Each row of a before or after table is a point. One or more steps were done to the points. Then noise was added and the rows were shuffled. The steps act on columns, c1 being the first. What was done? A step turns or swaps two columns, mirrors them in a line or flattens them onto one, adds a multiple of one to another, or multiplies or shifts one. Angles are multiples of 10 degrees, from the lower column toward the higher: turns from -170 to 170, lines from 10 to 170 but not 90. Use the fewest steps. Two steps may share a column if one is a turn and the other turns, adds or multiplies; they go together, in the order done. Otherwise the lowest column goes first.

Before:
40; -28
-31; -4
-60; 15
21; 38
-2; -50
11; -26
22; 19
-13; 10
42; -19
22; 15
6; -36
6; -5
After (12 x 2):
7; 35
-4; 2
-33; 41
-28; -24
50; -29
-25; -5
8; -14
-3; 30
33; -5
18; 45
-29; -13
-34; 35
Steps: turn c1 and c2 by 160 degrees

Before (12 x 6):
-1; 27; 34; 10; -4; -8
-10; -30; -13; 31; -2; 20
-60; 8; -20; 47; -41; 38
-19; -13; -26; -11; 21; 60
-2; -13; -17; -28; -8; -18
-7; 4; -9; 0; -1; 30
-1; -12; -45; -28; 46; -16
-1; 0; 4; -35; 3; 35
10; -7; -25; -19; -1; 12
-27; -2; -33; -47; 40; 5
-6; 2; 47; 9; -2; -26
28; -11; 3; 31; 1; -17
After:
46; 3; -6; 7; 25; -6
-8; 2; -5; 0; -29; 5
34; 27; -1; 6; 7; -5
2; -12; 29; 22; 18; -2
-45; -13; -2; -19; 24; 43
3; 0; 0; -24; -34; 9
-25; -6; 10; -13; -12; 0
-33; -2; -28; -33; 2; 40
-21; 7; -61; 33; -45; -33
-14; -31; -11; 22; -20; 2
-16; -14; -3; -20; 16; -12
-26; -14; -20; -9; -56; 31
Steps: swap c1 and c3; multiply c4 by 0.7; turn c5 and c6 by 80 degrees

Before (12 x 9):
-8; -12; -6; -16; 13; 1; 13; -19; 1
24; 8; -2; 50; -29; 20; -19; 41; -40
5; -33; -13; -5; 14; -20; -7; 3; 24
-6; 0; -36; -5; 43; -8; -14; -18; 20
-21; 15; 8; 37; -38; -2; -40; 43; -22
-1; -34; -7; 10; -4; -7; -3; 18; 49
-2; -8; -25; 27; -16; 1; 0; -3; 48
-29; -23; -14; 13; 11; -2; 5; -26; 17
13; 2; -23; 28; -51; -14; -33; 17; -45
-4; -19; -12; 34; 20; -30; 3; -6; 2
-8; -13; -37; 39; -39; 9; -16; 60; -37
-3; 2; -20; 6; -4; -26; 26; 22; 33
After:
33; 5; 14; 28; 27; -16; 54; -23; -43
15; 1; -20; -7; -44; -8; -8; -37; 20
25; -34; 5; -6; -15; -17; -2; -12; 23
12; -11; 61; 35; 24; 9; 35; -39; -34
-2; 14; 43; 35; 15; 1; 55; 9; -18
17; -7; -7; 26; 15; 0; 6; -25; 50
14; 1; 24; 4; 19; -25; -21; -19; 36
16; -19; -6; 35; -16; -30; -15; -10; 4
17; -32; 16; 10; 2; -5; 6; -8; 48
46; 5; 41; 50; 16; 18; 31; -4; -42
14; -14; -19; -18; -5; 1; -21; -6; -1
-10; -27; -27; 12; -8; 2; -10; -17; 16
Steps: shift c1 by 20; swap c3 and c8; turn c5 and c7 by -150 degrees

Before:
-11; -18; 8; -3; 3; 24; 33; 5; -9; -12; -10; -2
6; -4; 3; 15; 2; -22; 23; 10; -15; -15; 2; 0
-9; 14; -14; -14; -10; 33; 32; 5; -12; -6; -7; 7
17; 9; 21; 1; 17; -14; 22; 2; -4; -5; -7; 2
-7; -8; -1; -16; 6; 19; 6; 13; -16; -10; -10; 9
12; -15; 0; -2; -5; -24; 21; -9; -8; -4; -23; -1
1; -10; 16; -15; -33; 7; -6; -30; 8; -10; 13; -6
1; -6; -1; -35; -8; 5; -1; -35; -1; -6; 23; -22
13; -15; 3; 3; 0; -9; 19; 2; -6; 14; 3; 4
18; -7; -5; -2; -1; -1; 6; -6; 11; -10; 0; -12
-14; 0; 1; -24; -26; 7; -10; -25; 8; 6; 8; -33
4; -5; 1; 18; 14; -5; 14; -13; -12; -4; -11; 6
After, 12 rows:
15; -2; -5; 0; 6; -7; -3; -5; 8; -11; -1; -12
-7; -2; 0; -25; 6; 11; 4; 14; -17; -11; -10; 9
7; 0; 5; 25; 24; -20; -2; 9; -17; -17; 4; 1
12; 3; 0; 15; 22; -59; -8; -8; -8; -2; -24; -1
2; 2; 2; 17; 17; 23; 10; -10; -13; -2; -9; 6
4; -8; 16; -17; -11; -13; -29; -31; 6; -9; 10; -8
-8; 6; -13; -32; 31; 50; -16; 5; -10; -5; -8; 5
-15; -2; 0; -22; -14; -31; -25; -25; 10; 6; 6; -32
-13; -5; 10; -18; 33; 51; -4; 2; -9; -10; -14; -1
18; 5; 21; 9; 22; -32; 13; 6; -4; -5; -5; 3
1; -10; -1; -30; -2; -55; -7; -33; -1; -4; 22; -23
14; -8; 2; 8; 18; -14; -2; 2; -5; 12; 1; 4
Steps: multiply c2 by 0.4; turn c2 and c11 by 20 degrees; turn c4 and c6 by 40 degrees; multiply c6 by 3; mirror c5 and c7 in the line at 40 degrees

Before (12 x 20):
-16; -3; -2; -3; 11; 12; 3; 9; -13; -14; -10; -12; -2; 10; -7; -2; -22; 6; 10; -4
-6; -14; 1; 4; 7; -4; 3; -3; 10; -10; 0; -10; 2; 13; -7; -15; -10; 14; 15; -4
-8; -12; -18; 1; 5; -2; -5; 9; 5; -11; -9; -21; -13; 3; -9; -14; -6; 12; 14; -9
-8; 8; -5; 12; -13; -17; -5; -5; -17; 12; 12; 3; -4; -10; 4; -18; 10; -2; -7; 4
9; -11; -6; 2; 5; 17; 12; -18; -1; 19; 0; -9; 6; 19; 3; 14; 15; 2; -1; -14
20; -3; -4; -2; 3; 19; 5; -10; -14; 5; 2; -4; 4; 26; 1; 7; 7; 17; -7; -3
9; -10; -7; 7; 7; 12; -12; -23; -6; 10; -2; -4; 11; 23; 8; 15; 10; 18; 10; 2
0; -9; -3; 1; 14; -3; 13; -7; -4; -15; -12; -10; -13; 1; -10; 6; -10; 8; 5; 5
-5; 13; -22; 4; -8; -20; 10; 3; -7; 17; 16; 9; -3; -2; 4; -7; 3; 2; 1; 0
-4; 0; -14; 1; -3; -12; 8; 6; -20; 6; 9; 13; -1; 0; 18; -17; 15; -5; 2; -3
-3; 2; -17; 11; 0; -16; 7; -4; -23; 10; 9; -9; 10; 3; 10; -12; 4; 3; -5; 7
-8; 6; -3; 8; 13; -1; 12; 8; 0; -15; -10; -7; -4; 15; -9; 3; 9; 0; 2; -4
After (12 x 20):
-8; -4; -29; 1; 4; 30; -6; -9; -21; 11; -10; -2; 0; 3; -9; -15; 2; 17; 14; -7
-4; -8; -32; 4; -9; -42; 11; 1; 11; -34; 17; 5; 1; -3; 4; -11; 0; -10; 2; 1
21; -14; -13; -3; 5; -22; 5; 10; -1; 12; 2; 13; 0; 24; 3; 7; 2; 9; -9; -1
-10; -4; -16; 11; -12; -28; -4; 13; 6; -28; 12; 17; 0; -9; 2; -18; 8; -9; -7; 4
-6; -4; -12; 9; 13; 41; 12; 3; -5; 14; -11; 2; -2; 14; -8; 3; -10; -5; 2; -4
-1; -1; -11; 1; 15; 44; 14; -6; -9; 12; -12; 6; -1; 3; -12; 7; 8; 13; 7; 4
-4; 3; -24; 2; -3; -14; 8; 12; 16; -17; 9; 17; 1; 0; 19; -17; -2; -4; 4; -2
-2; -3; -25; 11; 0; -22; 7; 5; -5; -24; 8; 24; -2; 2; 8; -11; 8; -1; -8; 9
-16; -3; -11; -3; 11; 35; 2; -24; -11; 24; -11; 15; -1; 9; -7; -3; -1; 6; 10; -4
10; -9; -18; 7; 7; -31; -14; 18; -4; 1; -3; 5; 1; 23; 6; 16; 9; 19; 10; 2
9; 2; -16; 1; 4; -59; 12; 20; -10; -4; -1; 3; -1; 20; 2; 13; 5; 10; -1; -13
-4; -4; -11; 5; 8; 29; 3; -8; -13; 7; 1; -10; -2; 15; -6; -14; 15; 19; 14; -5
Steps: mirror c2 and c18 in the line at 120 degrees; shift c3 by -10; multiply c10 by 3; turn c6 and c10 by 110 degrees; turn c8 and c17 by -110 degrees; add -0.5 times c16 to c17; turn c9 and c12 by -100 degrees; multiply c13 by 0

Before:
-11; 29; -15; -5; 19; -23; 1; 6; 43; -5; -26; 22; 24; -20; 24; 35; -23; 45; -15; -26; 49; -50; 49; -24; -55; -2; 32; 40; -3; -33; 27; 24
-5; -8; -19; -9; -10; -25; -27; 50; -21; 4; -25; 20; 3; 15; -33; -1; 21; 22; 53; 5; -26; -46; 7; 12; 9; 16; -10; -23; -14; 16; 31; 19
-8; -16; -45; 5; -5; -18; 16; 6; -20; 35; -13; -34; -21; 25; 12; 18; 31; -15; 37; 45; -25; -41; -24; -3; -30; 20; 3; 33; 16; 37; -9; 41
18; 27; -19; 19; 11; 12; 10; 13; -7; 46; -44; -51; 35; 59; -20; -7; 0; 14; -1; 18; -3; 8; 19; 17; -46; -6; -14; 40; -30; 21; 4; -5
29; -3; 11; -37; 21; -7; -23; -3; -3; 5; 15; -44; -37; 47; -20; -5; 0; -17; -10; -18; -2; -4; 48; 1; -21; 14; -22; 12; -11; -10; 24; 15
20; -6; -14; 4; 30; -7; -23; -7; -26; 20; -16; 20; 30; 16; -27; -18; -14; 42; 55; 32; 1; 9; 2; 8; -27; 2; -24; -21; -38; 23; 19; -30
-26; -31; -5; -13; 3; 2; 44; 7; -9; 19; -4; -11; -21; 24; -38; 13; 22; 39; 24; -17; 34; 4; -15; -9; 26; -52; -40; 36; -19; 21; -10; -4
-1; 27; -12; -1; 16; 41; -5; -2; 48; 9; -9; 26; -24; 36; -40; -12; 9; -5; -7; 2; 23; -28; 14; -23; -26; -11; -38; -28; -9; -31; -28; -42
-10; -29; -6; -52; 21; 27; 30; 0; -19; 49; 6; 10; -40; -16; 31; 30; -19; -22; 12; -29; -4; 3; 2; -17; 25; 7; 15; -21; 1; -36; 15; 11
43; -31; 18; -57; 8; -21; -7; 46; -12; -3; 0; 2; 5; 20; -27; -2; 44; 17; -14; -27; 20; -22; 39; -28; 11; -18; 14; 8; -3; -22; 21; -22
After (10 x 32):
-19; -5; -25; 4; 1; 1; -21; 47; -25; 3; 23; 20; 1; 15; -29; 1; 22; 11; 52; 7; -31; -47; -18; 16; 10; 17; -8; -26; 13; 19; 30; 16
-15; 28; -14; -43; -22; 5; 3; 13; 40; -6; 27; 20; 23; -16; 24; 37; -24; 45; -14; -29; 54; -51; -43; -25; -54; -1; 34; 22; -7; -34; 26; 24
-47; 28; -19; 11; -21; 56; 10; 16; -9; 42; 11; -53; 34; 58; -21; -6; -3; 24; 1; 20; 4; 2; -16; 17; -46; -3; -14; 57; 18; 26; 2; -8
-9; -12; -48; -7; 16; -3; 16; 9; -16; 34; 13; -31; -17; 25; 7; 20; 31; -27; 36; 46; -23; -38; 16; -3; -31; 23; -4; 38; -13; 37; -5; 40
-24; -7; -13; 7; -50; 10; -17; -3; -32; 20; -3; 20; 34; 19; -24; -17; -15; 0; 52; 37; 0; 11; -40; 8; -30; -2; -23; -23; 20; 23; 19; -29
-10; 23; -12; 8; -19; 54; -9; -5; 51; 6; 6; 25; -28; 36; -41; -14; 9; 16; -9; 0; 25; -37; 5; -22; -24; -15; -40; -28; -2; -27; -27; -40
-8; -2; 9; -24; -27; -23; -25; -3; -2; 1; -31; -42; -40; 44; -19; 0; 2; 47; -11; -18; 5; -5; 19; -5; -19; 13; -25; -3; 5; -9; 25; 19
-27; -32; 19; -47; -11; -28; -12; 43; -11; -4; -33; 1; 10; 21; -25; -5; 46; 36; -17; -28; 18; -15; -14; -26; 15; -21; 17; -25; -3; -24; 17; -20
22; -29; -6; -26; -12; 6; 48; 9; -7; 22; 16; -12; -21; 23; -44; 12; 23; -12; 24; -14; 33; 3; -39; -9; 27; -53; -43; 24; 14; 24; -16; -3
13; -22; -3; -29; -18; 23; 32; 0; -18; 52; 6; 14; -38; -19; 25; 33; -21; 5; 13; -33; -2; -2; 28; -13; 30; 8; 18; -55; -10; -36; 18; 9
Steps: add -1 times c11 to c6; turn c1 and c11 by -130 degrees; add -0.5 times c12 to c4; turn c4 and c28 by 40 degrees; turn c5 and c29 by -150 degrees; turn c18 and c23 by -90 degrees
